Rows are points. Each copy is the shape, with its points in the same order, stretched, turned, moved and blurred by noise. Is it also mirrored, or only turned?

Shape (8 x 2)
[[ -9 -44]
 [ 60 -25]
 [-45  23]
 [ -9  -8]
 [  6  23]
 [-37  -4]
 [ 37 -40]
 [-15 -19]]
Copy 1 (8 x 2)
[[-42 -13]
 [-42  50]
 [ 25 -27]
 [ -8  -1]
 [ 16  19]
 [  2 -25]
 [-52  30]
 [-21 -14]]
Copy 1 is: mirrored
Copy 2 (8 x 2)
[[ 26  19]
 [ 29 -52]
 [-38  39]
 [ -3  10]
 [-26 -13]
 [-13  38]
 [ 35 -25]
 [  3  20]]
Copy 2 is: mirrored
Copy 3 (8 x 2)
[[ 21  24]
 [ 50 -21]
 [-37   8]
 [  3   5]
 [-10 -22]
 [-14  19]
 [ 44   0]
 [  2  12]]
Copy 3 is: mirrored

Shape (7 x 2)
[[ 19 -18]
 [-34  22]
 [  3   1]
 [ -8   6]
 [ 44   8]
 [ -8   5]
 [-12 -10]]
Copy 1 (7 x 2)
[[ 32  20]
 [-45  -1]
 [  6   2]
 [ -4   3]
 [ 42 -20]
 [ -8   3]
 [ -4  22]]
Copy 1 is: mirrored
Copy 2 (7 x 2)
[[ 16  13]
 [-60 -28]
 [ -9  -9]
 [-23 -11]
 [ 30 -10]
 [-25  -8]
 [-21   4]]
Copy 2 is: mirrored
Copy 3 (7 x 2)
[[ 18 -24]
 [-10  30]
 [  2 -11]
 [ -1   1]
 [ -7 -43]
 [  5   8]
 [ 16   8]]
Copy 3 is: mirrored
Copy 4 (7 x 2)
[[ 33   6]
 [-48   4]
 [  6   7]
 [ -9   4]
 [ 37  37]
 [ -8   6]
 [ -4  -7]]
Copy 4 is: only turned

Shape (7 x 3)
[[-18   4   0]
 [-20 -17  14]
 [  1 -11 -26]
 [ 29  30 -22]
 [ 13   8   1]
 [-10 -16   1]
 [ -9   7   7]]
Copy 1 (7 x 3)
[[-19   5  17]
 [-11 -18  33]
 [-22 -17  -7]
 [ -6  24 -45]
 [ -1   6 -11]
 [-13 -19  19]
 [ -7   7   9]]
Copy 1 is: only turned
Copy 2 (7 x 3)
[[ -8  -9 -16]
 [-34  -7   4]
 [  7  33  -3]
 [ 60  -1   4]
 [ 18  -8  14]
 [-19   7   4]
 [ -2 -18  -4]]
Copy 2 is: mirrored
Copy 3 (7 x 3)
[[ -7  -9   6]
 [-27   7   3]
 [  7   2 -17]
 [ 39   1  21]
 [ 10   9  19]
 [-15   7  -3]
 [ -7  -1  17]]
Copy 3 is: mirrored

Shape (7 x 4)
[[ 31  44   3  27]
 [  3 -10  -2 -25]
 [  6 -47   6   6]
 [  6 -44 -11 -20]
 [  3   5  21  20]
 [  3  43  28  17]
 [ -8  10  -7  21]]
Copy 1 (7 x 4)
[[  9  21  60  -4]
 [-11  -3 -10  14]
 [  9 -40 -12   0]
 [  5 -27 -27  21]
 [ -3  -9  23 -20]
 [-16  18  42 -25]
 [ 14  16   7 -17]]
Copy 1 is: mirrored
Copy 2 (7 x 4)
[[ 22 -28  -7  36]
 [  0  20 -10 -23]
 [-45   3  24 -21]
 [-35  10  -5 -42]
 [ -4   1  30  16]
 [ 32   7  22  38]
 [ 11 -13  22  -3]]
Copy 2 is: mirrored

Shape (9 x 4)
[[  0   6 -10   7]
 [-46   2 -20  24]
 [  3   4  17 -23]
 [  6  31 -17 -20]
 [ 37 -21  19   7]
 [-13  -9  39  -6]
 [  0 -20   3  -7]
 [ -2 -42  18 -20]
 [ 23 -19  37  34]]
Copy 1 (9 x 4)
[[ -9  16   2   4]
 [-34  10  -1  60]
 [-30  12  -4 -26]
 [-21  40  15 -15]
 [ 17 -11 -11 -40]
 [-43 -18 -12  -5]
 [-15   3 -22  -5]
 [-23  -8 -45 -16]
 [  8 -37   4 -19]]
Copy 1 is: only turned
Copy 2 (9 x 4)
[[ -3   0   8 -20]
 [-50   1 -34 -31]
 [ 13  36  13   2]
 [ 19   9   6 -43]
 [ 24  -3  18  33]
 [ -2  38  14  26]
 [  7  12 -17  14]
 [ 16  30 -21  52]
 [  0  -1  38  40]]
Copy 2 is: mirrored
Copy 3 (9 x 4)
[[ 11  12  -7  -3]
 [-10  -5 -40 -44]
 [-12  -2  21  20]
 [ -4  39  23  -5]
 [ 38 -11   2  47]
 [-23 -23  -7  32]
 [ 11 -21   6   5]
 [  7 -54  19  14]
 [ 24 -13 -36  57]]
Copy 3 is: only turned
Copy 4 (9 x 4)
[[-10  12 -20   5]
 [-18  27 -17  47]
 [ -2  -3  12  -2]
 [-41   6 -12  -8]
 [ 34  -8 -18 -21]
 [ 22  10  22  12]
 [ 10 -13  -5  13]
 [ 30 -33  12  21]
 [ 50  21 -15 -14]]
Copy 4 is: only turned

Shape (12 x 6)
[[ 17  23   0 -36  -8   2]
 [  3   3 -17   4   4   2]
 [-40 -32 -21  15 -16 -34]
 [ 18   7 -32  -4  35   9]
 [ 21  -3  19  -8  -2   7]
 [-27  -1  10   6   8  26]
 [-36  18 -18  16  13  15]
 [-39 -16  -9  19 -17 -31]
 [ 10 -16  12  -2 -13  20]
 [ 12  11  25  -4   4   2]
 [-15  21 -20  21  -1  14]
 [  4   4  15 -18  -4   9]]
Copy 1 (12 x 6)
[[ 32  -7 -34 -14   4  18]
 [ -5   5 -11   6  20  10]
 [-60   2  -3  13 -11 -35]
 [ 14   0 -14  31  44  21]
 [ 16 -12   0 -21  13   7]
 [-10  27   4 -18  12 -12]
 [-19  37  -3   7   6   2]
 [-48   7  -1   4 -22 -27]
 [ -7  -1  -3 -31  20  -1]
 [ 22  -4   4 -18   0   9]
 [-17  23  -5   0   8  19]
 [ 15  -1 -11 -21   5   0]]
Copy 1 is: only turned
Copy 2 (12 x 6)
[[ 36 -10 -14 -23 -16  25]
 [ 18  15  -1  -7   6  -7]
 [ -9  29  44   1 -26 -26]
 [ 36  21 -28 -26  36 -13]
 [  2 -24  -9 -18 -10  10]
 [ -7  13 -30  -3 -17 -16]
 [ 18  45 -32  17  -6 -33]
 [  0  21  38  13 -31 -26]
 [-12 -14  -5 -14  -9  19]
 [ 10 -25 -19  -9 -17   0]
 [ 20  36 -15  29   0 -12]
 [ 10 -10 -13 -17 -20  13]]
Copy 2 is: mirrored
Copy 3 (12 x 6)
[[-14  16 -19 -24  16 -37]
 [ -3 -15  -6  -2  -1 -16]
 [ -3 -42   5 -30 -48  12]
 [  4 -25 -10   5  31 -28]
 [-17  21  -8   1  16  -1]
 [-14  -5 -27  21 -11  12]
 [-10 -29 -22  18 -21 -15]
 [-18 -32   6 -20 -48   6]
 [ -6  25  -5   3   4   7]
 [-33  13 -15   4   8  -8]
 [ -7 -14  -6  16 -18 -25]
 [-21  14 -22  -7   3 -10]]
Copy 3 is: only turned
Copy 4 (12 x 6)
[[ 21   9  14  -5  28 -14]
 [-14  -4   5  10  11   6]
 [-26 -26 -50  -7  -7  -2]
 [-23  -5  18  14  36  19]
 [ 29   4   7  17   1  16]
 [ -3  -1  25 -22 -20  21]
 [-39  10  21 -27 -11   9]
 [-21  -5 -41  -9 -17  -2]
 [ 22 -17  15  17  -8  12]
 [ 23  24   6   4  -4  17]
 [-34   9  21  -3 -12   2]
 [ 24   4  11  -5   5   6]]
Copy 4 is: mirrored

Shape (14 x 8)
[[ -7  -8 -18   6 -10   5  -5  -4]
 [  8  -5 -18  -1 -45 -17 -37  -4]
 [ -8   9   2  25  -2 -17   2 -12]
 [ 15 -12   1 -11  -6 -29 -38  18]
 [  2  19 -10  28   6   5   5  18]
 [ -1 -14 -14  -4   3  29 -21   4]
 [  5  -5   3  25  -4  -2  17  19]
 [  3  11  17   4  -4 -21   0  13]
 [ 32  23   6   0 -13  -3 -17  16]
 [ -7 -12 -31 -12   5   4  15  -4]
 [  0 -21 -13  17   6  -4 -11   2]
 [-15  -4 -10  11 -13   3  14  -2]
 [  5  15  -6  -4   6 -19 -21  19]
 [  6 -20 -30  -4 -18  17   0 -18]]
Copy 1 (14 x 8)
[[  9  -6   5  -2   4 -10 -18 -11]
 [  6 -18   0 -29 -19  -6 -15 -60]
 [ -9  -9   3  16  19  11  11 -18]
 [  2 -29 -22 -29  -8  -4  16 -22]
 [  8  -1 -18  29 -10  -1   5  -3]
 [ 17  -1  -9 -19  -1   1 -28  12]
 [  5 -20   6  23 -10 -11  16   8]
 [-18 -19  -5  10 -10  -2  28 -10]
 [ -7   6 -17  -2 -38   2  17 -22]
 [ 11  12  -1  -4  20 -34 -11  12]
 [ 24 -17  -3  -6  12   1  -7  -2]
 [ -5  -8  10  13   6 -16 -11  -4]
 [ -3 -11 -29  -2  -9  -1  10 -13]
 [ 22  16  17 -20   3 -21 -25  -9]]
Copy 1 is: mirrored
Copy 2 (14 x 8)
[[-14   2 -11  -4   3  13  -2  15]
 [ -4 -37  -9  -7   1  29 -19  37]
 [ -8 -11  -3   0 -25  -5   8   1]
 [ 16 -19  16   8  -3  -4 -18  33]
 [  5  20  -5 -12 -25   4  11  17]
 [  3  19 -12  11  22  20   0  18]
 [-15  14   4  -3 -17   3  19  26]
 [ -3  -2  23  -5 -24  -3   3  13]
 [ 26  -7  17 -16 -13  17   6  25]
 [-17  15  -9 -21  12  -7  -3   6]
 [ -3   3 -13  12   2  -1   2  21]
 [-29   7  -7  -9  -6   9   5  10]
 [ 17  -3  15  -7 -19  -6 -15  16]
 [-14  -1 -24 -14  27  17   5  18]]
Copy 2 is: only turned
Copy 3 (14 x 8)
[[  7  -9 -18   7  10   3   0  -1]
 [ -4 -25 -30  25 -44   6   1  -6]
 [-10 -14   2   4   7 -15  22   1]
 [-24 -12   4  27 -36   0 -28  -1]
 [ -8  25  -8   8  18   2  18  29]
 [  5   9  -9  15  11  31 -13  -8]
 [ -4  -8   2  -1  12   2  13  30]
 [-19   5  11  -3 -19 -15   5   8]
 [ -7  27   3  19 -34   5  13  16]
 [ 24   0 -16   1  22 -13 -18   3]
 [ -9 -20  -4  20  15   2  -6   5]
 [  5 -10 -21 -10  12  -2  10   8]
 [-21  15  -7  17 -10 -12 -13   9]
 [ 31 -15 -21  17   0   9   1  -3]]
Copy 3 is: only turned
Copy 4 (14 x 8)
[[ -7 -20  -1  -1  10   0  12 -12]
 [ -5 -16   8  33   8 -40   3 -38]
 [  0  11  25 -12  15   2  21 -19]
 [-21  -1   8  40  16 -29  -2   3]
 [ 16  -8  14 -14  22  18  -4   3]
 [ -5 -30 -17  16  -3  16   2   3]
 [ 10  -9  20 -17  15  -3  17  16]
 [ -4   9  23  -6   6 -13   0   3]
 [ 19   4   1  15  -3 -13 -15  -6]
 [-21 -21 -29 -21  18   5   8   3]
 [ -8 -10   7  11  21   4  23   3]
 [ -3 -18   7 -23   9  -1  15  -7]
 [-11   0   6  14  21  -4 -17  -1]
 [ -3 -25 -28  -1   3  -5  20 -17]]
Copy 4 is: mirrored

Shape (12 x 8)
[[ 14 -10  -6   9 -11   4  -7  13]
 [ 19  16   7  11 -18 -16 -21  17]
 [ 10  17  -8  -7  -2  -3   3  14]
 [ -7 -28  18 -39  21   8   8  -7]
 [-34 -29  -3 -43  -6  -3  13 -26]
 [ 19  15  25  14 -19   8  -8 -23]
 [  1  33  26  15  -1 -25 -28 -10]
 [-41 -41  12 -13  25 -13  11 -26]
 [ -4  17  24  16 -11  -6  -8   8]
 [-14   4  -1  -1  -2  28 -15  20]
 [-39  -8  10  -4  24 -15  36  -2]
 [  0 -12 -35 -11  20  37  -6   1]]
Copy 1 (12 x 8)
[[  4   5 -10 -28   0   3  -8  29]
 [  6  22  14 -23  -9   2   4  47]
 [ -4  20   1 -19   3  14   2  15]
 [ 12  -8  -4   8 -11  16 -40 -29]
 [ 23 -26 -17  -1 -21   5  -3 -38]
 [ -8  -2  -7   3 -37  14   1  43]
 [ -6  23  24  15 -25 -12  14  40]
 [ 15 -26 -10  29   2 -16 -11 -28]
 [-10   3  24  -4  -7  -1   4  34]
 [-23   1   9 -31  -1  -9 -13   5]
 [ -6 -14  11  25  27   3   3 -21]
 [-19   8 -42 -27   3  -4 -17 -12]]
Copy 1 is: only turned
Copy 2 (12 x 8)
[[ 18  -9  -6  12  20  -5  13   2]
 [ 41  10  15   7  22 -11   9  11]
 [ 18   9  -7  14  -3  -5   7   7]
 [-37 -17 -17 -17 -12 -22  34   5]
 [-58   0 -29  -8   3 -45   8  21]
 [  5  30   2 -16  27   0  22 -12]
 [ 16  22  42 -16  11 -20   4   6]
 [-60 -24   4 -13  -3 -54   5   2]
 [  6  12  23   6  16  -5  16   1]
 [  3  -1   7   8   8  26  13  14]
 [-49 -11  10  22 -21 -37  10  -5]
 [ -5 -17 -30   1  -4  23  -3  -6]]
Copy 2 is: mirrored

Shape (15 x 9)
[[  7 -23  10  19   6   0  -1 -19   9]
 [ -5   7   6  -1   0   8 -10  23  16]
 [ -1 -22   2 -40  -8  38 -13 -16   1]
 [ -2 -11 -26  20   8  -9  -5 -19  18]
 [ -9   0   4   7   1 -19  -9 -25  -3]
 [-10  29  13  23   3   0 -13 -19  36]
 [  6 -19  13  -2  -1 -11  -8 -24  -1]
 [-13  -6   5  15 -34 -19  16 -27  30]
 [ -4  60  11   6 -17   3 -10 -17  10]
 [ 23  14 -15  12   9   5 -13 -23  -1]
 [ 27  -5   1  17   4  -9   2  39  -2]
 [ -8  -5  -4  25   7  50  25  13  -2]
 [ 14 -22  12 -16   6 -14  27 -24  -3]
 [  4  11   3  21   9 -20 -10  21   3]
 [-15 -21   1  20 -10 -21   2 -11  13]]
Copy 1 (15 x 9)
[[-23  -9  -4  12  -1   3   4  -2  -3]
 [  9  -4  -4   7  -9 -13  19  16  16]
 [-14   7 -23  14   8 -34  -1 -43   9]
 [-23 -24   2   7   9  16  -5  12  23]
 [-23  11 -27   9   7   2 -12  15   2]
 [-29  10   3  16   3 -10  21  41   9]
 [-22  -1 -24  14   7  -3  -9  -3 -13]
 [-33 -19  -2  16 -21 -17 -17  38   3]
 [-21  32   5   5   2 -27   2  46  11]
 [-15   3  16   1  24   7  -5   9   5]
 [ 31 -18  13  -8 -10  12   6  21  -2]
 [-11   0  18 -10 -35  -1  28 -24  16]
 [-21 -16 -17 -18  -1 -12 -10  -9 -18]
 [  9  -3  -2  -2  -3  11  11  35   5]
 [-24 -13 -16  16 -13   9  -7  23   8]]
Copy 1 is: mirrored
Copy 2 (15 x 9)
[[ 11 -22 -22   5 -14  -6  13 -26   5]
 [ -3  23 -10   3 -18   5  16   9  -4]
 [ 22   9  27 -22 -17  42   9 -46  -8]
 [ -4 -31 -21 -15  -2   3   7   3  30]
 [ 23  -8  -7 -12   0 -17 -10  -9   5]
 [ -4   9 -29 -30  -4 -34  18  -3   2]
 [ 28  -7  -1  -1 -10 -10   2 -29  10]
 [ 10 -13 -13 -35 -47 -30 -19 -16  30]
 [-20  40   2 -36  13 -40 -13  -3  -7]
 [-11  -5  -3 -10  31  -5   7 -18  14]
 [-18  13 -14  36 -11  -7   9  11  10]
 [-50 -19 -17   8 -26  27  15 -16 -44]
 [ 20 -26  25  -2 -21 -25   7 -28   3]
 [ -4  12 -24  16  -1 -18   6  21  -1]
 [ 19 -22 -24  -7 -34 -11 -10  -1  19]]
Copy 2 is: mirrored
Copy 3 (15 x 9)
[[-21 -13  20   2 -26   4   6  22 -18]
 [-18   1 -11 -10   2  15  -1 -12  12]
 [ 21  16  23 -40 -16  20 -26 -14   1]
 [-21 -28  -2  -9  -9  27 -17  37  -9]
 [-16 -14  15 -14   3 -14 -19  25 -18]
 [-51  -6   3 -23 -15 -11 -19   1  11]
 [ -7 -13  29 -14 -11  -7  -2  18 -13]
 [-21 -13   3 -45 -35 -22  13  12 -10]
 [-23  -1 -16 -22  -3 -47 -43 -22  21]
 [ -8 -24  -3   9  -5  -2 -42  17  10]
 [ -3 -25 -24  36   3  12  20   3  11]
 [-15  15 -23  27 -35  18   0  -4 -25]
 [  5  10  16 -11 -28  -9  20  37  -7]
 [-25 -21 -13  17  16   2   1  11   0]
 [-23 -20  11 -17 -13   2  11  24 -27]]
Copy 3 is: mirrored
